Each row is a point. Each copy is the shape, with its points in the same order, turned, moved and blurred by noise. Say if it was mirrored as well.

Shape (8 x 3)
[[ 0.29  0.20 -0.38]
 [-0.02  0.26 -0.05]
 [ 0.39  0.37 -0.31]
 [-0.14 -0.20  0.24]
 [-0.33  0.02 -0.15]
 [-0.26 -0.05 -0.37]
 [-0.09 -0.12  0.00]
 [-0.03  0.05  0.55]]
Copy 1 (8 x 3)
[[-0.20  0.04 -0.61]
 [ 0.06  0.21 -0.32]
 [-0.07 -0.03 -0.71]
 [-0.09  0.11  0.22]
 [-0.15  0.46 -0.09]
 [-0.36  0.48 -0.21]
 [-0.18  0.18 -0.03]
 [ 0.29 -0.04  0.24]]
Copy 1 is: only turned
Copy 2 (8 x 3)
[[-0.33 -0.36 -0.12]
 [-0.09  0.07 -0.22]
 [-0.47 -0.23 -0.14]
 [ 0.27  0.20  0.16]
 [ 0.30 -0.12 -0.17]
 [ 0.26 -0.30 -0.21]
 [ 0.22 -0.03  0.06]
 [ 0.05  0.53  0.21]]
Copy 2 is: mirrored
Copy 3 (8 x 3)
[[-0.42  0.26  0.13]
 [-0.15  0.08 -0.20]
 [-0.37  0.46  0.06]
 [ 0.26 -0.26 -0.05]
 [-0.20 -0.30 -0.20]
 [-0.39 -0.32 -0.04]
 [ 0.01 -0.21  0.00]
 [ 0.46  0.01 -0.25]]
Copy 3 is: mirrored

Shape (7 x 4)
[[-0.03  0.17  0.28 -0.03]
 [ 0.42  0.03 -0.33  0.29]
 [ 0.50 -0.09  0.02  0.28]
 [-0.23  0.20 -0.03 -0.38]
 [-0.48  0.21  0.36  0.08]
 [-0.22 -0.16 -0.09 -0.29]
 [ 0.27 -0.04 -0.10  0.30]]
Copy 1 (7 x 4)
[[ 0.25  0.34  0.16  0.20]
 [ 0.12 -0.02 -0.30 -0.35]
 [ 0.23 -0.12 -0.35 -0.03]
 [ 0.21  0.34  0.53 -0.14]
 [-0.08  0.55  0.30  0.34]
 [ 0.01  0.10  0.49 -0.10]
 [ 0.05  0.02 -0.25 -0.12]]
Copy 1 is: only turned
Copy 2 (7 x 4)
[[ 0.21 -0.08  0.13 -0.23]
 [-0.04 -0.03 -0.60  0.11]
 [ 0.25  0.05 -0.41  0.18]
 [-0.25  0.08  0.24 -0.46]
 [ 0.07 -0.45  0.41 -0.23]
 [-0.37  0.12  0.21 -0.06]
 [ 0.10 -0.05 -0.42  0.18]]
Copy 2 is: mirrored
